Each row is a point. The window is the flat piece filled in between its corners: a triangle in 3 columns, a solid with four corners in 4, and so on. A path goes straight from each point to the next, and from the last back to the first. After which points does the path pass through the window?

Window (4 x 4):
[[ 18  34  38  16]
 [-22 -33 -19 -16]
 [ 22  -2 -20  79]
 [  7   8  -5 -40]]
Path:
(1): [  5  30 -17  74]
(2): [ 6 41  7 35]
(3): [64 10 53 11]
(4): [ 45   1  14 -31]
(5): [-43  10 -30 -32]
(6): [-34  37 -21 -36]
(7): [ 26  -6   3 -29]
(8): [ 30 -21 -18  65]
Through the window after points: 4, 6, 8

Window (6 x 6):
[[ 18   5  -5 -52   1  10]
 [-20  16  19  -7 -15  21]
 [ 30 -20  -6  12  -9  21]
 [ 35   2  -6  95   3 -22]
 [ 12 -28  -6 -14  24   6]
 [ 11  -7  34  -5 -13  -1]]
Path:
(1): [  7  -8  43 -16   1  47]
(2): [-7 13 28 -7 -1 25]
(3): [-19   5 -21  21 -40  -9]
(4): [ 16 -17 -19  35 -31 -11]
(5): [-1  7 34 30  8 13]
(6): [  8 -11  19  -5  20  38]
(7): [  4 -10 -12 -27 -28  -4]
(8): [ -7 -22 -25 -48 -21   7]
(9): [27 -5 29  3  7 36]
(10): [34 10 42 18  7 27]
(11): [ 11 -10   8  18  -8 -11]
(12): [  5  -8 -17 -48 -26 -23]
Through the window after points: 2, 10

Window (8 x 8):
[[ -1   2  31  29  71   9  -8 -54]
 [ 33  26  -4 -39 -90 -48 -39  20]
 [-13  16  38 -74 -17   5  54   7]
 [ -8  13 -13   6  24  40 -33 -16]
 [-46  12 -12   9  73  -9   2 -31]
 [ -4  10  50 -90  46  -4  26  38]
 [  5 -19  16 -22 -73 -27  -9  52]
 [ 28 -23 -50  26  26  -1 -20 -41]]
Path:
(1): [38 32 58 23 20 13 37  8]
(2): [ 16  23 -24  20  30  11  13 -12]
(3): [-41 -55  -7 -26  26 -28 -53 -38]
(4): [ 16 -21 -13 -33 -30 -21 -49  -3]
(5): [ 27  20 -18   0 -25 -21  -7  -7]
(6): [ 26  36  -8  21   9 -20   1   7]
(7): [-28 -41   8 -57  12  -6 -56 -15]
(8): [-24 -29 -10 -58   7  -8 -49 -28]
Through the window after points: 2, 4

Window:
[[ 13   2  28 -52 -65  31   0  80 -36 -52  35]
 [  0  -4  -7  83 -92  36  53  57  16 -12 -28]
 [-75 -38  39  50 -10 -10  31 -53  16  30   4]
 [  9  25   4  16  60  20 -34  26 -39  36  -9]
 [-19  72 -17  25 -29 -49 -33   0 -10 -17 -23]
 [ 47   1   5   7  39 -27  27 -38   5 -10  34]
 [-44 -35 -50  13  -1   8  73  50  38  14  25]
 [ 31  44 -95 -36 -28 -20  -1  26 -42   9  45]
 [  8  50 -23   1 -30 -10  20  49 -43   9 -80]
 [  8 -37  30  27  -8  16 -56  26  31  54 -10]
 [-43 -34 -31 -14  -7  18  18 -17   3 -35  14]]
Path:
(1): [ 43 -72  26  31  -3   6 -27  51 -39 -35 -18]
(2): [-13 -42 -34  12  19 -19   4  20 -62  -6  -7]
(3): [  2  57  15 -23   0  15  10   4  45  21  17]
(4): [ -7  41 -14   4 -36  42  41  16   1  21   6]
(5): [ 13 -33  13  44  -1 -72 -38  36  -8  -5 -21]
(6): [ 25 -22 -30  14 -14 -37  -2   8 -25 -14  10]
(7): [  5  62  44  -1  76  42  25 -16  20  29  17]
(8): [-35  35   5 -25 -19  52   3   8   5   2   5]
(9): [ -2 -18  -3   3 -11  -4   5  25 -23 -13  13]
(10): [ -7 -19 -22  26  -5 -17   2  45 -35  -3  -3]
(11): [ 38  66   3 -23  -3  48 -13  17   9  16  -1]
(12): [-20  16  -7 -16  15  12   8   3  21  19  19]
(13): [-13 -20  -9  24  -9 -16   8   3 -17  15   6]
(14): [ 24  -9 -68   2 -23 -42  14  45 -64  -7  34]
(15): [ 11  60 -42 -45 -33  24  -8  16   1   7  23]
(16): [-34  39 -18  11 -34   8  15   5  25  12  25]
Through the window after points: 6, 8, 14

Window (12 x 12):
[[ 38 -22  -2 -28  -1  -3 -44 -58 -31 -27  61 -30]
 [-25  10  11   4 -38   6  -7   9  14  46 -60  -9]
 [ 65 -61 -58 -19   4   6  67  47 -35  -7  74  10]
 [ 32   7 -39 -20   0  25  28  -7  14 -30   2 -43]
 [-12  15 -42  67 -23 -10 -16  61  -8 -20   0  20]
 [-23  79 -34 -12  21   4 -12   5 -13  44  26 -32]
 [ 12 -28 -61   6  15 -19  -3 -22  18  22  74 -30]
 [ 17 -12  19  -6  20 -63 -87  47   5  29 -15 -23]
 [  5  33 -34  25  34  64 -14  11   5  20  24 -18]
 [-26 -20 -38  10  13 -12 -52 -46 -27 -31 -45   9]
 [  5 -68  43   4 -10 -19  95  18 -28  -7 -37 -46]
 [-85 -27  27 -15 -11 -21 -28   8  20  -8 -50  -9]]
Path:
(1): [  5  34  -8  -7  14 -13   7   0   7 -20  10  28]
(2): [  0 -49 -15  10 -11  30 -24  17 -30   7 -17 -60]
(3): [ 19 -22 -25 -23 -11 -17 -37  34 -33   9  16 -66]
(4): [ 20 -13   2   8  28 -35 -20  31  15  17   5  27]
(5): [-27  13   7  37  61 -34  45 -15 -10   2   6  43]
(6): [  1  31 -59 -38 -37  26 -70   3  -8  29   8 -76]
(7): [ -6 -34 -31 -20 -46   9 -28  29 -19  21 -26 -49]
(8): [-18  43   1  57  52 -20  -4 -16  -3 -48   6  58]
Through the window after points: 3, 5

Window (14 x 14):
[[ -1 -39  45  24  19   1  30 -65 -12 -52 -13 -31 -28 -40]
 [  4   4 -24  -6 -11   9 -26  -4  12 -52   0 -65  33 -25]
 [  5  -3  45  39  12  25  -5 -60 -44 -22  20 -30  15  14]
 [ 31  63 -17  13  12  -3  20  32  14  51  56  14 -35 -22]
 [ 18  18  31   5 -19  17   7  67 -17  77  10  14  13 -58]
 [-12  -6 -15 -38 -95 -13  11 -32 -17 -64  15 -49  23  -2]
 [ 32 -59  37   2  41   4  15 -11 -23 -31  13   1  -5  31]
 [ 11  28 -21 -10  30   1  41  19 -46  74  -9  22  24 -39]
 [-14   0  -7 -33 -54  34  22 -32  48  -2  -3 -47  21  21]
 [-15 -31 -38  -5 -70 -23 -39 -27  10  10 -16 -45   3  19]
 [-19  23  -1  -1  39  37  29  56 -42  64  39 -12 -44 -24]
 [-39  16  22 -41 -28 -33 -30 -21  12 -28 -12 -31  16  11]
 [  0   7 -18 -26 -45  41 -31 -29   2 -38 -21   3 -21  15]
 [-43  11 -20  41   0   4  23  66  -6  54   8  53  22 -12]]
Path:
(1): [ 47  56  17 -20 -30  -4  24  32  19 -42 -33   4 -34  38]
(2): [-37 -41  -9  -1   6   4 -11 -44 -19  12  40 -32  22 -18]
(3): [-29 -47 -19 -19 -18  18 -14 -51  -5  10  18  16  32 -37]
(4): [ 25  31  25  24 -24 -18  15  32 -12  -2 -22 -63 -34  13]
(5): [ -4  19  21  40  -2   9  12  54 -20  -8 -43 -58 -21  16]
(6): [ -7   4  -1 -18 -20   5  -1 -19  -1  12  20  -5  14 -35]
(7): [-23  -7  13 -18  45  28 -40 -36 -29   1  39  16  19 -25]
(8): [  0 -10   6   4 -34  -3  34  -2 -13 -10 -28 -33   0  -7]
Through the window after points: 3

Window (14 x 14):
[[  9  25 -10 -26  19  10 -17  13   9   0  -4  44  15 -11]
 [-41   9 -25  19   0  18  -4  -9  32  23  10 -32   4 -19]
 [ 32  -2   3 -20 -27 -14   7   6  -3  16  28  15  13  37]
 [ 28  -1  10  -6   2   4  -7   3 -13 -10  19  -2 -10  -6]
 [ -7   8  10  16  24 -11 -17 -28 -21 -25 -12 -10  21  42]
 [ 16 -33  -6  -9  34 -19  14 -39   3  -4  -5   4   1  36]
 [ 22  17 -32   3   3 -19  -3  -9 -17 -17  35  11   0  -1]
 [ 45  54 -22 -15  26  -7 -19  17 -11 -14   2 -14 -14  25]
 [  2  -6 -26 -69  12 -37  26  23  23  -5  -3 -44  22 -14]
 [ -8   3 -17  26  95  26   9  68   8  -6 -24  60  42 -16]
 [  9 -14 -22 -16  -1   4  -5   8  12 -42  22   9 -10  32]
 [ -3  25   3 -15  -4 -12  18  14  -8 -10  24  15 -28  22]
 [ -9 -16  -5 -21  14 -27 -19  14  10   3  28   2  -7  18]
 [-31 -26 -37 -38 -19 -13   7   1  -5  37 -15 -41   5 -11]]
Path:
(1): [  2   4 -12   7   4 -37  -5  24   7  -2 -18   2   5 -25]
(2): [ -5   7 -11 -23  16   4  -5   2  -1  -4  17 -12   8  23]
(3): [-20  39 -19 -54  32   8  -5  -1 -20  -9  29   2  12   8]
(4): [ 40  22 -15   1  12 -10 -13  16   4  -7  -8  -2  -9  16]
(5): [  3  16 -12  15 -16 -16 -11  23   3 -13 -19 -12   5   6]
(6): [-10   1 -16 -23  19   6   3  -7   8  13  19   6   1  -2]
(7): [-15  20  -6 -43  44   3   9  -8 -17  10  37   3  25   4]
(8): [ 19  -2 -27   1 -17 -24 -10  22  25 -18 -16  14 -11  10]
(9): [ -7 -15 -20   2 -14 -18  -2   1   9  14 -16 -17   5  -9]
(10): [-25   7 -30 -48  19  10   6  -1 -13  15  24 -19   4   9]
(11): [ -2  26 -26 -18  38  14 -10  19  -8   6  14   8   9   9]
(12): [ 20  -3  -3   5  19 -11   2  11   7 -14  -4   5   1   6]
(13): [ 24  12 -12  -4  -5 -28   0  11  24 -14  -3  -6  -1  16]
(14): [-30  -7 -12 -37  28  16  -6   6 -36  13  34   9 -12  12]
(15): [-14  12 -14  -7  26  15   7 -10  -6   9  17   0   8  20]
(16): [ 25  -6 -13  -7  -4 -27  -7  14  13 -10   0  13   4  -6]
Through the window after points: 3, 5, 9, 11, 13, 15

Window:
[[-31  43 -58 -39 -23   1 -29  29  -9  39  12 -38 -23  -8]
 [ 16  28  27 -16 -16  15 -12 -24 -10 -91  18  31  20  95]
 [-49  32 -67  12 -49  -5   4  19  10  12   1  21 -11 -65]
 [-18  34  11  52   9  -3  29  -3 -22   7 -58  44 -44  33]
 [ 25 -29  13 -27  40 -18  -4 -32  41  28  27  43   7  -3]
 [-17 -48 -23  54  13 -45  14  19  -3  15   5  43 -30  23]
 [ 19  57 -25   4  61   8  29  24 -24 -39  14   1 -48 -15]
 [  2   5 -47  15 -46   7 -46   9 -40 -19 -26 -50   1  17]
 [  7 -30 -34 -35 -29 -25  45  84  -5 -17 -34  -1  25 -21]
 [ 57   4  37  18 -71 -57  31  13 -24 -31  35   0 -24   2]
 [ 38   7  32   0  -7 -14  -5  44 -36 -10  19  -8  47  23]
 [ -1 -44  42  13  -9 -27 -38 -10 -46 -28  52   9 -59  -7]
 [-17   0   4 -17   2 -49 -15  14  50 -12 -25   7  57  25]
 [ 11  45  -1 -13   8 -38  48  -8 -45 -20 -35  13  43  50]]
Path:
(1): [ 13  -4  -3 -35  33  27  93  -3   1   7  11 -29  20  19]
(2): [ -4  30  -4  23  -4 -55 -43  27  -3 -22  -5  52 -19  -5]
(3): [ 29  22 -17   5 -15 -18 -26  23  -7  -1   1  26  15  32]
(4): [-43 -16  35  15   4 -17  45 -39 -32 -45   2 -36 -30   3]
(5): [-20  -7  -7   3 -17   3  18   2  -8  -4   1  -1 -17  -2]
(6): [ 66  41 -28  32  16 -82 -36  52 -36   6   0  19   0  -3]
(7): [ 36   1 -38 -13  15 -61 -21  32  -4   7 -26  43   7  14]
(8): [-61  44   8  -6 -45  49   5 -10  -9 -19  26 -54 -14  23]
(9): [ -7 -12 -16  24  -6 -30  49  14   7 -14  18 -10 -28  16]
(10): [ 22  41   5 -41 -12  -7 -53  -8 -35 -13 -18  44  20   1]
(11): [ 23  42 -47  -6  21 -82 -28  29   0 -17 -30  49  37  -5]
(12): [ -4 -18   8  10 -21  18  26  12 -14   2  22 -27 -35  -7]
(13): [-16 -38  21  24 -17   7  48   1 -19  -1  -1  14  28  15]
(14): [ 38  40 -46  -1  23 -63 -51  25   6 -26  -1  30 -57   2]
(15): [ 13  18 -13  13   3 -19  -5  25 -38  -7  -2  21 -16   8]
(16): [  0   9   4   9  -2  -5  34   2  -9 -18  -1   1 -17   9]
Through the window after points: 7

Window, 14 rows:
[[ 43   8  10  16  28 -16  -6  32  33  30  -9  -3  20 -16]
 [-14  19 -32  -2 -49  -5 -14  23  -2  23  -7 -12  -2 -38]
 [ 31 -22 -16   5 -16   3 -26 -11   7  25   6  23 -30  24]
 [ 41   3 -32   5   4  -4 -27  -5   8  18  44   3  10  -5]
 [ 11  57  -6 -14  35  28 -24  -2  37  36 -20   4 -11 -24]
 [-19  -4   0  33 -12  48  15  -5  40 -21   0   3 -11  44]
 [-35  10   0  53 -61 -16 -16  18  -6  13  11  11  -1 -11]
 [ 15  12   3   1 -23  -7  -9   6  -5  -3  33  -9 -35  13]
 [ -3   1  14 -13 -15  95 -12  16   0 -18  -7   6  50  32]
 [ -1 -13  -2  -4 -10  10  11  12  -6  14  30  22  -4   6]
 [ 17   7 -17  -1 -15 -23  -5 -30  -2 -32  28  23  -8  13]
 [ -2  -4 -15  22   8  36  -9  -2 -12 -22   3   3 -10  24]
 [ -8   3   6  -6 -13  10   0 -28 -10   7  14 -20  -7   6]
 [-23  32 -10  -2 -12 -43  14  22   2  42  -1   9  15  46]]
Path:
(1): [-25  -9  13  -3  -2   5 -10  -2  23 -24  27  -5  18   6]
(2): [-28 -10  -1 -27  -8 -13 -26   5  12  15   7  -2 -34  -1]
(3): [ 35  35  -6  31 -10  16  13   5   4  20  12   9  28   4]
(4): [ 40  30 -13  12 -52  10  -4  -1 -13   5 -17  21   5  26]
(5): [ -4 -16  -6   0  19   6 -20  -2  20  15  22   3 -15   5]
(6): [-19  -9  18  -4   1   1 -45  27  45   4  12  20   2  18]
(7): [ 27   9 -18   8 -16  50  37  -6 -33   5   6  -3  17   5]
(8): [ 21  13  -6  10 -12   1  -2  -2   1  16  13   7  -7   9]
(9): [ -5   9 -10  -5  -9  -1 -19  14  17  12  11   2  12  -2]
(10): [  2  -1  -5 -22 -15  -8 -46  17  13   5  22   3   6  -5]
(11): [ 14  19 -16  44 -15  20  22 -13  -4   9 -10   2 -17  16]
(12): [ 17  10   2  28  -4  20  17 -16  -8   8  -2  11 -13 -11]
(13): [-13   6 -25 -24  -4   6 -41  28  16   1  26  -3   1  29]
(14): [-19   9   5  -6  -6   6 -22  19  12 -14  20  -2 -10 -10]
(15): [ 26  17 -11  16 -24  -1   0  -9  -4  24   9   7 -12  23]
(16): [ 14  10 -21  20 -17  22  -9   6 -14  15  -5  13 -14  15]
Through the window after points: 4, 6, 12, 14, 16

Window (14 x 14):
[[ 12 -13  -3  32   1  32 -26  18 -55 -28  63  19  34  28]
 [-11 -19 -33 -44  25  -6 -13   5 -35  -2  -9 -16 -11   3]
 [  7  -5  52 -24 -50  18  35  32  36  23 -27  30   2  19]
 [ -8  18  16 -25  -9  53  20 -13  48  14 -15  17 -33  18]
 [ -4  -7  34   3 -19  60   7  31  25 -29 -52  16   1  18]
 [ -5  21  43 -14 -18  24  46   8  57 -25 -18  -7  30  10]
 [ -3   5   9  -7  25   3 -52  -2  -5  38 -15 -22  16   8]
 [ 22  12  35  38  49 -14 -34   6 -95 -59  54  45  10   3]
 [ 53  -9  55  17  -3  12 -27  12 -38 -46  45 -18  -6   1]
 [-34  -9 -37  15  -4 -18 -39  -4  -4  17  -5 -12 -19 -31]
 [ 28   3  13  -4   1   3 -65  13 -33 -66  49  48  25  12]
 [-15 -54 -16 -16  23   9 -24 -36  -1  28 -13   2   9 -34]
 [ 23   2 -35  -3 -12   6 -13 -32 -13  20 -37  -1   9  -8]
 [ 21 -20 -41   1  34   3 -11  19  25  25 -15   7  -4 -15]]
Path:
(1): [ 21 -80 -13  48  32  -8 -23 -12   2   0  14  37 -39  24]
(2): [  3 -31  25  16  15 -42 -14 -47 -13 -41  35  23 -32  28]
(3): [  7   8   1   3  20  23 -25  24 -43  -6   4  11  22 -18]
(4): [ 54  13  26  14  31  58 -44  -8 -85  -3  55  14  29 -51]
(5): [ -3 -14  27   3 -11 -29  -5  18  21 -45  -7  -2 -15  46]
(6): [  2 -13  -4  16  -3  16   3 -10   3  -3   2   7 -19  32]
(7): [ 11  16   2 -33  13  13 -41  22 -31  18 -24  -7  53 -66]
(8): [  5  36  10 -30   1  10 -13   7 -30  -8  10  -4  29 -13]
Through the window after points: 2, 4

Window, 14 rows:
[[ -3 -28   5 -57  11 -12   5  65  32  30  -1  -8   7  -9]
 [-39 -24  38  20 -13   2  20   6  -4  12  15  56  20 -19]
 [-28 -15  36 -25 -17 -40 -40  41  -8 -33 -17  30  22 -28]
 [ -6  12  15  31 -15  -6  15 -24 -43  54  11 -63 -38   6]
 [-16  63  -1   2 -21 -56  10 -44  23 -23  55 -16 -77   0]
 [-65 -25  14 -15 -19 -15   2  59  -2 -26 -44  33 -32  30]
 [-17  26  -8   0  44   8  -8  15 -17  25  -3 -36 -60 -21]
 [ -5  26   8  35  15 -53  13  47  22  -7 -18  32  25  10]
 [-15 -40  82  -2   5 -12  -6  74  37  66   2   2 -25   5]
 [-15 -36  57 -18   8 -14 -22  21  37 -94  -6 -62  16 -22]
 [ 24 -20  28   0 -21   8 -14  -8 -22 -40  34 -20 -66  10]
 [  3  23 -11  54 -36  11 -20   8  19 -16 -17 -20   6 -36]
 [ -3  -7  49 -11 -23   8  30  42   2  29 -88  63 -33   7]
 [-12  11 -30  17   9 -10 -34 -48  -1   8 -14  -7 -27   8]]
Path:
(1): [ -3  18  20  -3  -5  -7 -20  11   6  -1  -6   6  11  -1]
(2): [-26  12  35   5 -14  -2 -14   8  -6   8   2   2  -4   4]
(3): [ 15 -28  -8  -1  -2 -44 -10  39  10 -29 -24 -11 -36 -43]
(4): [  0  -1   2  31  -7 -21   8  21   1   3 -11   1 -29 -29]
(5): [-39  34  17 -18 -32  18 -30   9  17  17  -7  13   8  46]
(6): [-19  26  35 -20 -47  22 -21 -33  -2   8 -13  19   1  16]
(7): [-11 -16  -7  10  21 -23  -8  22   3   0  -6 -15 -40  -4]
(8): [-12 -28  -7   8 -17 -38  -7  20  -1  13 -34  11 -31 -23]
(9): [-25  39  57  -9  17  19   3   8  27 -10  33 -22  18  19]
(10): [ -7  34  28  16   0  15 -11   9  -4  -6  -3 -15  -7  29]
(11): [  2 -49   6 -14 -22 -33  13   3 -13  25  12 -20 -62 -34]
(12): [ -5 -95  14  15   3 -50  21 -14  20  21   7  -4 -33  -9]
(13): [-18  80   5  -1 -17  17 -19  15 -27 -27 -14 -12 -10   5]
(14): [-22   3  23 -19 -31  12 -12  33  15   2 -12   4  -7  18]
(15): [-21 -64  51  24  39 -49   9  11 -11 -18   0 -10 -46 -58]
(16): [-15 -22  21  19  -2 -32  28   9  14   6 -15  -1 -64 -23]
Through the window after points: 2, 6, 10
